Each row is a point. The points of each table are mixes of a few directions, plus a little noise. How many directions does each table use, and how many do they share? Where both have some left over, give the other angles between the two spaces (their principal angles), to ten degrees, smallest first.

First, 7 rows:
[[ 74  -9  67]
 [ 32  -4  28]
 [  0   0   0]
 [ 15  -2  14]
 [-95  11 -85]
 [-41   5 -37]
 [ 15  -2  13]]
Second (6 x 3):
[[ 37  -7  52]
 [-38   5 -39]
 [-51   3 -33]
 [  4  10 -52]
 [ 84 -10  74]
 [-36  -1  -2]]
Directions: first 1, second 2, shared 1

First:
[[-24  -7  -7  16 -79 -32 -26  23]
 [-34  67   8 -42  54 -49  36  -8]
 [ 38 -40   5  41  44  91 -16   9]
 [ 33 -73 -15  27 -89  17 -34  -3]
 [-41  38  14  44  32  30 -22  60]
 [ 26  12   6 -32  84  19  36 -35]
 [  7  12  -7 -62  -7 -65  37 -51]
 [ -3 -12  -5   8 -38  -9 -13   7]]
Second (10 x 8):
[[ -30  -59    8    5   21   24  -69  -85]
 [  -9   81  -15   38  -37   -9   49   38]
 [ -39   54  -14  -13  -14  -14   33   43]
 [  94   -7   11   36   -8    1   21   12]
 [  -8   10   -1   66  -20   21  -24  -61]
 [  29   36   -4  -19  -10  -22   53   74]
 [ -54    3   -7  -68   17  -15    6   38]
 [  31  -28    8   -5   10    2   -7   -3]
 [  46 -121   26  -38   50   16  -65  -55]
 [ -59   32  -11   -2   -9   -1    0   -2]]
Directions: first 3, second 3, shared 0; angles 30, 70, 90

First, 10 rows:
[[-12 -15  -5   1 -13   6 -22  -1  -8  13 -23]
 [  8  10   3  -1   9  -4  14   0   5  -9  16]
 [ -7 -10  -3   1  -8   4 -14   0  -5   9 -15]
 [-15 -20  -6   2 -17   8 -29  -1 -10  17 -31]
 [  1   2   1   0   2  -1   2   0   1  -1   3]
 [-13 -17  -6   1 -15   7 -25  -1  -9  15 -26]
 [-16 -21  -7   2 -18   8 -30  -1 -11  18 -32]
 [ -2  -3  -1   0  -3   1  -5   0  -2   3  -5]
 [ 58  79  26  -6  67 -32 113   4  40 -68 121]
 [ -3  -4  -1   0  -4   2  -6   0  -2   4  -6]]
Second, 8 rows:
[[  6  17 -27  24  -7  -2  -6 -53  -2  34 -29]
 [  2   5  -8  -5  -8  14   8   3   6  10  17]
 [ -9  -9  22   3  17 -37  -6  23  -7 -46 -19]
 [ -4 -19  29  17  28 -47 -30 -17 -20 -29 -63]
 [  1  17 -22  -3 -15  17  17   5  12  12  28]
 [  9  37 -54  16 -28  28  17 -45  14  55  14]
 [  1 -29  30 -32   3  28  -1  39  -1  -4  34]
 [ -5 -20  30 -21  10  -2   0  45  -2 -32  18]]
Directions: first 1, second 3, shared 0; angles 50

First, 10 rows:
[[  20   -7   26   33   32  -10  -17   -5  -21   19  -55    4   96   -5]
 [ -46  -57   46  -67  -28   10  -23   71   13   -9   -2   -4   -4  -16]
 [ -22  -39   35  -33   -6    3  -16   45    0    1  -15   -1   25   -8]
 [  49   69  -99   45   16   -6   76  -76  -11   -1   82    2 -102   50]
 [  18   56   19   77    9   -4  -63  -72   16    1  -87    0   84  -49]
 [  13  -40   22   -3   35  -10   13   36  -34   23  -19    4   71   21]
 [ -32    5    8  -27  -40   12  -26    4   33  -21    7   -5  -48  -26]
 [  14   61  -73   17  -20    5   38  -59   19  -18   70   -3 -121   16]
 [ -25  -48    9  -60  -14    6   21   61   -3   -3   38   -1  -37   17]
 [  12   -1    5   17   17   -5   -2   -5  -11    9  -19    2   37    2]]
Second, 10 rows:
[[  25  100  -57   -6   31  -39   32  -80   47   14  -54   65   55  -20]
 [  -1  -23   24   77   15   -5  -70  -40  -36   -3   -8  -21   18   10]
 [ -48  -85   43  -64  -43   33   -7  100   -9  -20   56  -33  -72   10]
 [  19   10   -2   -3   20  -16   20   -4    0   21  -34   11   58   -7]
 [ -28   27  -36    1   17  -40  -36  -71   17   -9    9   51  -22   18]
 [  48   21  -25   23   -6    1   55  -16   -5   25    6  -37   -9  -12]
 [  15   39   -1   25   11   59   17   35  -10  -37    7   12    0   23]
 [  46   16  -23   14   33   15   69   22  -29   10   13    3   23   34]
 [ -93 -108   49 -109  -53  -51  -70   36   33   11   10   -6  -41  -34]
 [  15    3   27   41  -25   44  -11   19   -8  -13   -5  -47   -9  -21]]
Directions: first 3, second 6, shared 3

First:
[[  6  -5  -4  -7 -10   0 -11   4   0   4  -3   4   4  -8   4  -7  -1  -1
   -3  -7  -4   4   8   4]
 [ 28 -26 -25 -33 -47   2 -56  19  -4  30 -22  26  23 -47  34 -35  -9   1
  -22 -38 -21  22  41  25]
 [ 38 -25 -24 -39 -58  -8 -52  18   1  16 -19  15  19 -43   9 -35  -2  -9
  -14 -44 -20  15  41  12]
 [ 45 -26 -26 -44 -67 -13 -54  17   3   9 -18  10  18 -43  -3 -37   2 -14
  -10 -49 -19  12  42   6]
 [ 24  -1  -1 -15 -27 -21   2  -1   8 -27   6 -22  -7   3 -49  -5  14 -20
   16 -15   2 -12   5 -26]
 [-62  26  24  54  85  31  47 -15 -10  16  12  11 -10  36  47  39 -15  31
   -5  58  16  -1 -44  18]
 [ 58 -33 -32 -56 -86 -18 -67  21   4   8 -22  10  21 -53  -9 -47   3 -20
  -11 -62 -24  14  55   5]
 [-15  14  13  18  26  -1  30 -10   2 -14  11 -13 -13  24 -16  18   4   0
   11  21  11 -11 -21 -12]
 [-48  55  53  62  87 -17 121 -40  11 -77  51 -68 -53 101 -98  72  28 -11
   55  73  46 -53 -84 -68]
 [-74  24  23  60  96  44  40 -12 -15  35   6  28  -4  29  80  39 -24  43
  -17  64  12   9 -43  37]]
Second, 11 rows:
[[  14   52   26   66  -47   64    8   36   46   -1  -69    5   14  -88
   -72   61   38   56  -11   -7  -36   36  -36   37]
 [  10    4   19   31   13  -16   18   25   33   43   28   42   37   19
   -49  -10   27   47  -12  -11   -3   41   74   21]
 [  -5   -7  -26  -33   28  -65    7  -19  -45   39   61   16   23   40
    23  -59   41  -30   54   17   68   31   32   23]
 [   9  -21    4  -34   20  -32    5   20  -16   17   27   -3    1   79
    20  -29  -22  -29   -6    0   16    6   29   13]
 [   2    0   11   28  -34   51  -10   19   52   -3  -41  -40  -26   -1
   -26   18  -25   48  -16   13  -35    9   -8   -8]
 [  17   22   -9  -20  -32    1   -2    0  -47   10  -40  -37   -7   23
    14   -1  -23  -42   52   29   29   17  -53   31]
 [  -7  -22  -19    0   10  -39   -3  -38    3   49   49   -2    6   58
     0  -58  -14   32   48   31   31   22   72  -25]
 [  25   26    0   -6  -38    5    1  -12  -48   10  -53  -26   -1   22
     5   15  -56  -36   50   26   11    4  -45   14]
 [ -37  -26   -5    1   36   18  -13  -26   26  -73   24   26  -20  -88
    29   28   24    5  -71  -44  -42  -75  -16  -63]
 [   5  -14    4   -9   29  -41    9  -25  -26    9   35   42   22   30
    12  -11  -32  -18   -1  -14    3  -24   45  -24]
 [ -33  -15   -4  -24   14   53  -21   20   21 -101  -19  -24  -49  -95
    45   46   42  -32  -87  -40  -41  -66  -95  -20]]
Directions: first 2, second 6, shared 0; angles 80, 90

First, 10 rows:
[[ -30  -53    1   -3   57  -14  -25   11  -29  -62  -21   22   -2   -3
    38   25  -21    2   38  -34  -27   68   16   13  -77  -21   12   22
   -10  -31  -19  -21]
 [ -11  -24    2   -2   20   -3  -11    6  -13  -26  -11   10   -2    1
    14   10   -8    0   14  -14  -10   23    8    3  -28   -7    7    7
    -1  -14   -7   -6]
 [  17   11   48   -5  -10   27   13    0    0   14   -4   -2  -17   11
   -16  -47   16  -15  -19    7   24  -59    2    4    4   10   36  -58
    42    5   -6   -2]
 [  47   27   29   -9  -90   42   15    1   12   49   -3  -12  -13   23
   -50  -36   27  -19  -56   29   36 -118   -1  -28  100   34   18  -48
    48   19   21   37]
 [ -25   -2  -35    9   42  -32   -5   -5    3  -14   11    0   15  -18
    24   29  -15   16   29   -9  -21   71   -6   13  -40  -18  -28   41
   -41   -3   -6  -17]
 [ -23  -11    2    4   54  -16   -3   -2   -6  -24    1    6    1  -10
    25    2  -10    6   27  -15  -12   50    1   21  -63  -18    3    5
   -13   -9  -16  -25]
 [  -4   -5  -13    1    0   -6   -5    1   -1   -5    0    1    4   -2
     4   14   -4    4    4   -2   -7   15    0   -3    1   -2   -9   16
   -11   -2    2    2]
 [  32   12  -16   -6  -84   19    0    4    9   32   -2   -8    2   14
   -36   11   11   -6  -38   21   12  -64   -1  -35   99   26  -15    8
    11   12   28   42]
 [ -19    7  -21    8   37  -24    2   -6    6   -5   13   -2   10  -15
    18   13   -9   12   21   -4  -12   51   -7   15  -35  -14  -19   23
   -29    2   -6  -17]
 [  16   38    2    4  -26    6   19   -9   20   40   16  -15    2   -1
   -21  -21   13    0  -21   22   17  -38  -12   -3   38   11   -7  -17
     5   21    9    7]]
Second:
[[  -1 -106  -16  -24  -41   14  -60   36  -55  -82  -59   37   -8   27
    14   72  -23  -11    7  -41  -33   14   40  -42   20    7   11   53
    12  -52   10   38]
 [   1  121   18   27   46  -16   68  -40   63   94   68  -42    8  -31
   -15  -81   26   13   -7   45   38  -16  -44   48  -23   -7  -13  -60
   -14   58  -12  -43]
 [   1   59    8   13   22   -8   33  -20   31   46   33  -20    4  -15
    -8  -40   13    6   -4   22   19   -8  -22   24  -11   -3   -7  -29
    -6   29   -6  -21]
 [   1   41    6    9   16   -5   23  -14   21   31   23  -14    3  -10
    -5  -27    9    4   -2   15   13   -5  -15   16   -8   -2   -4  -20
    -4   20   -4  -14]
 [   0  -16   -2   -4   -6    2   -9    5   -8  -12   -9    5   -1    4
     2   11   -4   -2    1   -6   -5    2    6   -6    3    1    2    8
     2   -8    2    6]
 [   0  -17   -2   -4   -7    3  -10    5   -9  -13  -10    6   -1    4
     3   12   -4   -2    1   -6   -5    2    7   -7    3    1    2    8
     2   -9    1    6]
 [   0  -23   -3   -5   -9    3  -13    8  -13  -18  -14    8   -2    6
     3   16   -5   -2    2   -9   -7    3    8   -9    5    2    3   11
     3  -12    2    8]
 [   0  -41   -6   -9  -16    6  -23   14  -22  -32  -24   15   -3   10
     5   28   -9   -4    2  -15  -14    5   15  -17    8    2    5   20
     4  -20    4   15]
 [   0   76   11   17   29  -10   43  -26   40   59   43  -26    6  -19
    -9  -51   16    8   -5   29   24  -10  -28   30  -14   -4   -9  -37
    -9   38   -7  -27]
 [   0   -1    0    0   -1    0   -1    0   -1    0    0    0    0    0
     0    1    0    1    0    0    0    1    0   -1    0    0    0    1
     0    0    0    0]
 [  -1  -91  -14  -20  -35   12  -51   31  -47  -71  -51   32   -7   23
    11   62  -19  -10    6  -35  -29   12   34  -36   17    5   10   46
    10  -45    9   33]]
Directions: first 3, second 1, shared 1

First, 11 rows:
[[ -9 -12  27  14 -12   6  -1   7   8 -21  15   9 -31 -24  -6 -15  -3  -2
   26  20  15  -3   4  24   8 -31   9  -3  11  -3  23   0]
 [ 25  -9 -20  11   5 -23  16 -47 -70  19  34  -9  -4  13 -15  44 -19  58
   14 -59  79  -2 -57  28  74   5  39  54  -9  14   3  -3]
 [-22 -28  70  33 -28  15   2  19  21 -52  35  25 -78 -64 -12 -38  -5  -8
   65  54  36  -9  12  64  18 -75  24 -13  34  -7  61   1]
 [-19 -21  51  18 -14  16  -7  15  28 -29  17  25 -50 -50  -7 -24  -4 -17
   50  56  29 -16  23  51  -7 -35  30 -26  38  -9  53  -5]
 [ 19  20 -63 -30  29 -13  -3 -24 -23  54 -28 -18  70  52   8  44   0  11
  -48 -48 -11   0 -12 -45 -11  74  -4  11 -20   6 -44  -3]
 [ 16  -3  -3  14  -9 -15  19 -19 -46  -6  29 -13 -17   7 -11  12  -9  39
    6 -45  34  12 -43  11  62 -27   4  47 -20   9  -7   4]
 [ -2  15   1  -7 -12   4   5  28  23 -20 -15 -12   4  10   7 -32  14 -19
  -32   0 -74  25  11 -42 -20 -25 -58  -6 -28  -2 -34  10]
 [  4  24 -19 -16  -5   0   6  24  15  -7 -24 -22  26  32  12 -25  15 -14
  -53 -19 -89  31   3 -65 -20  -7 -70   2 -42   2 -56  13]
 [-30   4  21 -16   5  29 -26  45  80  -9 -41  19   9 -19  16 -38  18 -69
   -4  78 -68 -12  73 -16 -96  16 -20 -74  30 -18  12  -3]
 [ -6  17 -27 -26  19   7 -17  11  33  25 -42  -1  48  21  15   4  11 -34
  -34  16 -50  -5  34 -37 -62  53 -18 -35   3  -5 -22  -4]
 [ 25  -8 -36   1  24 -23   5 -59 -68  46  22  -5  23  20 -10  68 -22  52
   12 -54  98 -18 -45  30  55  49  62  42   5  11   9 -10]]
Second (11 x 32):
[[ 24 -16  49  -9  33  14   0 -32   5 -46  -5  19 -60 -14 -46 -10 -40  -3
   13 -29  53  45 -13  -4  16 -50   6 -10  15  42   2   6]
 [-15 -33 -18 -14  21 -22  10  -6 -34   3   0  -4  18  12  25  47 -31  34
   29   4 -19 -20 -21 -23  14  54  -1  41 -25  20  14  15]
 [-27  13 -39  18 -38  23 -15  19  33  42  15 -23  46 -17  29 -11  79 -44
    8  71  -6 -61  41  28 -50   0  17 -23  34 -65   4 -13]
 [-22  53  43  61 -96 -60   1 100 -14  32  18  59 -17 -15  36 -49 -15  58
  -30   1 -53 -14  15 121  56  52  31 -27 -19 -46  77 -46]
 [ 14  -3 -23 -17  23  28  -2 -34  12  -5  -4 -29  12   9 -17   4  26 -32
   -7  -6  19   9  -2 -42 -24 -36 -17   3   9   4 -43  13]
 [ -6  -7  70  24 -10  19 -15   7  35 -28  11  43 -68 -54 -28 -37 -11 -21
   37  38  63   0  29  75  -5 -45  49 -52  56  -6  60 -19]
 [ 29  18   6 -29  33  14  -3 -17  21 -20 -35  -3  -4  24 -29 -17 -13 -24
  -47 -45 -18  55   1 -58 -21 -22 -40 -20 -11  31 -52   8]
 [ 23   2   5 -42  52   8  -2 -19  16 -24 -45   1   1  29 -22   1 -33 -16
  -36 -40 -30  53  -2 -75 -26   5 -44 -12 -18  46 -46  16]
 [ -1  26   8  12 -28 -37   7  40 -20  13  -5  20   4  16  17 -11 -22  39
  -32 -28 -48  12  -8  20  32  40  -9   3 -34  -2  12 -12]
 [ -4  -3 -75  21 -33  12  14 -29 -35  38  54 -66  48   6  18  26  80   1
   17  10  36 -51 -27   2  20 -36   6  59  -2 -48 -34   7]
 [-17 -50 -24 -26  43   1   4 -29 -19  -5  -3 -16  20   4  17  56 -19   8
   49  25   3 -28 -13 -42 -12  39   1  36  -5  23   6  24]]
Directions: first 3, second 5, shared 2; angles 60

First (11 x 32):
[[ -46   24  -39   29  -13   24    4    0  -26   -3    1   -8  -16   19
     7   39  -16   -9  -13  -14   33    8   26   -8  -15  -23  -23  -25
    -4   -2  -12  -17]
 [  15   -8   13  -10    5   -8   -2   -1    8    1    0    3    6   -6
    -2  -14    6    2    5    4  -11   -3   -8    3    4    8    8    8
     2    1    4    6]
 [  56  -29   48  -35   16  -30   -5    0   32    4   -2    9   20  -24
    -9  -49   19   10   15   16  -42  -10  -32   11   17   29   28   31
     5    2   14   20]
 [  92  -47   79  -57   26  -49   -9   -1   50    7   -2   15   32  -39
   -15  -79   32   18   25   27  -67  -17  -50   18   28   47   46   50
     7    4   24   33]
 [ -73   38  -62   45  -21   39    7    1  -40   -4    1  -11  -26   31
    11   63  -25  -14  -20  -22   53   12   40  -14  -22  -38  -36  -40
    -6   -4  -19  -26]
 [  25  -13   21  -15    8  -13   -3    0   14    2   -1    4    9  -11
    -4  -21    9    5    7    8  -18   -4  -15    4    8   14   13   14
     2    0    7    9]
 [ -23   13  -20   14   -6   12    3    0  -13   -2    0   -4   -8   10
     3   20   -8   -5   -6   -7   18    4   13   -5   -7  -12  -11  -12
    -2   -1   -6   -8]
 [-116   60  -99   71  -33   61   12    1  -65   -9    3  -19  -42   49
    18  100  -41  -22  -32  -34   84   20   64  -21  -36  -60  -58  -63
    -9   -5  -30  -42]
 [  22  -11   18  -14    6  -12   -2    0   12    2   -1    4    8   -9
    -4  -19    7    4    6    6  -16   -4  -12    4    7   11   10   12
     1    1    5    7]
 [  99  -50   84  -60   28  -52  -10    0   54    7   -2   16   35  -41
   -15  -85   34   19   27   29  -71  -17  -55   18   30   52   49   53
     8    5   25   35]
 [ -50   26  -43   31  -14   26    5    0  -29   -4    1   -8  -17   22
     8   43  -18  -10  -14  -15   36    9   28  -10  -15  -26  -25  -28
    -4   -2  -13  -18]]
Second:
[[  44  -23   38  -27   12  -23   -4    0   24    3   -1    7   15  -19
    -7  -38   15    8   12   13  -32   -8  -24    8   14   23   22   24
     4    2   11   16]
 [ -38   19  -32   23  -10   20    4    0  -21   -3    1   -6  -13   16
     6   32  -13   -7  -10  -11   27    6   21   -7  -12  -19  -19  -20
    -3   -2   -9  -13]
 [ -39   20  -33   24  -11   21    4    0  -22   -3    1   -7  -14   16
     6   34  -14   -7  -11  -11   29    7   21   -7  -12  -20  -19  -21
    -3   -2  -10  -14]
 [ -51   26  -44   32  -15   27    5    0  -29   -3    1   -8  -18   22
     8   44  -18  -10  -14  -15   37    9   28  -10  -16  -27  -26  -28
    -4   -2  -13  -19]
 [ 121  -62  102  -74   34  -64  -12   -1   67    8   -3   20   42  -51
   -18 -103   42   22   33   35  -87  -21  -66   22   37   63   60   65
    10    5   31   43]
 [ -76   39  -65   47  -22   40    8    1  -42   -5    2  -12  -27   32
    12   65  -27  -14  -21  -22   55   13   42  -14  -24  -40  -38  -41
    -6   -3  -19  -28]
 [  82  -42   70  -50   23  -43   -8   -1   45    6   -2   13   29  -35
   -13  -70   28   15   22   24  -59  -14  -45   15   25   42   41   44
     7    4   21   29]
 [ -84   43  -71   52  -24   44    8    1  -46   -6    2  -14  -30   35
    13   72  -29  -16  -23  -24   61   14   46  -16  -26  -44  -42  -46
    -7   -4  -21  -30]
 [  10   -5    8   -6    3   -5   -1    0    5    1    0    2    3   -4
    -1   -8    3    2    3    3   -7   -2   -5    2    3    5    5    5
     1    0    2    3]
 [  33  -17   28  -20    9  -17   -3    0   18    2   -1    5   12  -14
    -5  -28   11    6    9    9  -24   -6  -18    6   10   17   16   18
     3    1    8   12]]
Directions: first 1, second 1, shared 1

First, 9 rows:
[[ -11  -12  -25    5  -17   23    6  -23  -36  -13   -5   -2  -18    2
    22    7   -2   -7  -26    6  -20  -37   27  -33   35  -30    1   54
   -37    0   32   35]
 [   4   14   13   27   -4  -10  -23   10   13   14  -10   -2   25    8
   -10  -27  -10    9   16  -10   14   13   -3    4   10    4    0  -45
    -4  -16  -10   -6]
 [   6  -24  -20  -75   13   22   41  -17  -17  -28   28   20  -54  -25
    24   61   29  -28  -28   27  -25  -10   -2   -7  -26    1   -4  103
    36   55    0   23]
 [   9    8    2   11  -19   11  -22  -18  -21   -2   -4   15   -1    2
    25  -12  -10   -9  -12    5  -12  -13   21  -24   39  -24   -4   28
   -13    4   11   55]
 [ -10    4   16    5   23  -33   17   33   41   12    3  -23   21    6
   -37   -6    1   20   29  -15   25   28  -32   48  -53   34    5  -79
    14  -24  -19  -74]
 [  23   14   13   37  -10    8  -54    2    9   19  -20   16   32    6
   -10  -31   -8    7   16   -7   17   19    1  -16   38    5   -2  -40
     7   -1  -22   15]
 [   3    9   13  -37    3  -13   18   -8   -5  -14   25   11  -20   -9
    26   14    1  -17  -10   14  -18    1    3   12  -21   -7   -3   42
    20   18    2   34]
 [  15  -42  -44  -24    9   60   -3  -11  -15   -9  -15   18  -27  -19
   -14   47   36  -10  -15   10    2   -7   -2  -40   18   13   -2   58
    21   48  -14  -18]
 [ -38   30   31   50    3  -66   22   33   32   18   -1  -53   45   30
   -27  -51  -36   34   31  -30   18    6  -14   59  -40    5    7 -121
   -46  -83   18  -61]]
Second (8 x 32):
[[  -5    3  -14  -13   -4  -13  -13  -11  -10   -9  -21    6   35  -12
     1  -21    6  -11   21  -27   -3    8    6   -5   28   -7   -3   -2
   -17  -17   10   11]
 [   7   -6   25   25    6   23   24   19   16   18   35  -12  -58   21
    -3   37  -12   21  -38   50    4  -14  -10    9  -49   12    4    0
    30   28  -19  -20]
 [  -4    3   -9  -11   -2   -8  -11   -8   -7   -6  -16    4   24  -10
     1  -16    5   -8   16  -21   -2    6    6   -3   21   -4   -2    1
   -14  -11    7    9]
 [ -13   10  -38  -40   -9  -35  -38  -30  -26  -26  -58   20   95  -35
     4  -59   19  -33   62  -79  -10   22   16  -14   80  -19   -8    0
   -49  -45   30   34]
 [  -7    5  -19  -21   -5  -18  -20  -15  -13  -15  -29   10   48  -17
     2  -30   10  -17   30  -40   -4   11    9   -6   40  -10   -3   -1
   -25  -22   14   17]
 [  16  -12   46   50   11   44   47   39   31   33   71  -25 -116   41
    -4   72  -22   41  -73   97    9  -26  -22   15  -98   23   10   -1
    60   55  -37  -41]
 [   6   -6   20   21    6   19   19   17   14   15   30  -11  -49   18
    -2   32  -10   18  -33   43    4  -11   -9    9  -43   10    5   -1
    24   25  -15  -18]
 [  -3    3   -9  -10   -2   -9  -10   -8   -7   -6  -13    5   24   -7
     2  -15    5   -9   14  -18   -2    5    4   -4   20   -5   -4    0
   -11  -11    7    8]]
Directions: first 4, second 1, shared 0; angles 60
